Rows are points. Each copy is the shape, with its points in the same order, turned, moved and blurred by noise. Some copies are also mirrored. Which?
In the rows, 128 means zero.

Shape (6 x 2):
[[149 143]
 [117  89]
 [ 91  71]
 [122 181]
 [ 84 130]
 [219 103]]
Copy 1:
[[104 117]
 [145  76]
 [176  58]
 [110 151]
 [167 120]
 [ 46  53]]
Copy 1 is: mirrored
Copy 2:
[[156 119]
 [120 162]
 [ 96 185]
 [128  75]
 [ 98 127]
 [223 147]]
Copy 2 is: mirrored
Copy 3, 6 rows:
[[161 137]
 [100 131]
 [ 74 127]
 [177 101]
 [120  91]
 [148 217]]
Copy 3 is: mirrored
Copy 4 (6 x 2):
[[159 117]
 [107 159]
 [ 78 165]
 [147  73]
 [ 95 107]
 [210 178]]
Copy 4 is: mirrored

Shape (7 x 3):
[[ 80 124 127]
 [113 122 147]
 [118 185 118]
 [196 103 156]
 [113  66 249]
 [131 160 107]
 [137 109 169]]
Copy 1, 7 rows:
[[ 79 149 118]
 [119 154 120]
 [ 99  89 143]
 [203 139  95]
 [175 245 146]
 [116  98 111]
 [149 162 117]]
Copy 1 is: mirrored
Copy 2, 7 rows:
[[154  96 141]
 [123 109 135]
 [177 163 142]
 [ 66 169  89]
 [ 21  87 185]
 [161 144 105]
 [ 96 128 149]]
Copy 2 is: mirrored

Shape (11 x 6):
[[151 161 189  49 114 165]
 [100 176 107 178 156 151]
 [ 95 114 148 136 129  74]
 [ 58 215 129 161 191 155]
 [192 115 206 108 129 124]
 [159  94 180  90 105 120]
 [112 147 109 162 102 104]
 [184 155 152  75 107  88]
 [161 114 148 159 146  68]
 [ 79 156  69 162 196 168]
 [187 107 198 124  63  98]]
Copy 1:
[[ 97 104 155  68 199  64]
 [176 167 179 113  81  98]
 [104  99 156 120  89 156]
 [158 156 204  95  47  49]
 [ 77 116 144 153 196 106]
 [ 97  87 143 125 186 137]
 [144 153 154  99 102 159]
 [ 74 133  96  92 170 121]
 [ 97 139 125 167 112 153]
 [218 135 157 116  55  73]
 [ 67 133 153 127 205 175]]
Copy 1 is: mirrored
Copy 2:
[[195 143 147  51 147 141]
 [157 163 115 187  74 100]
 [109  82 101 144 114 119]
 [215 148  90 203  61 138]
 [107 149 122  43 123 152]
 [107 123 130  68 158 128]
 [124 116 120 154  92  68]
 [130  98 171  53 101 117]
 [ 68 112 122 118  79 124]
 [165 170 143 234  94 129]
 [ 84 121 110  29 131  88]]
Copy 2 is: mirrored
Copy 3 (11 x 6):
[[192 146 133  78 104 208]
 [115  90  67 140 187 144]
 [ 96 180 130 121 177 123]
 [163  73  94 150 239 150]
 [116 133 156  34 108 159]
 [138 172 137  69  94 141]
 [ 95 155  74 127 170 151]
 [ 98 165 151  97 110 213]
 [ 49 144 149  95 158 133]
 [136  71  70 189 172 116]
 [ 86 196 125  20 114 169]]
Copy 3 is: only turned
Copy 4:
[[ 99 110 219 178 165 170]
 [ 72 132  99 103  89 155]
 [179  93 116 128 105 129]
 [ 56 110 139  73  50 174]
 [127 120 169 239 127 132]
 [151 117 154 201 159 117]
 [130 130  84 119 117 164]
 [166 144 171 195 143 180]
 [172 150 100 190  91 125]
 [ 64 165 101  63  86 117]
 [168  91 128 240 168 152]]
Copy 4 is: only turned
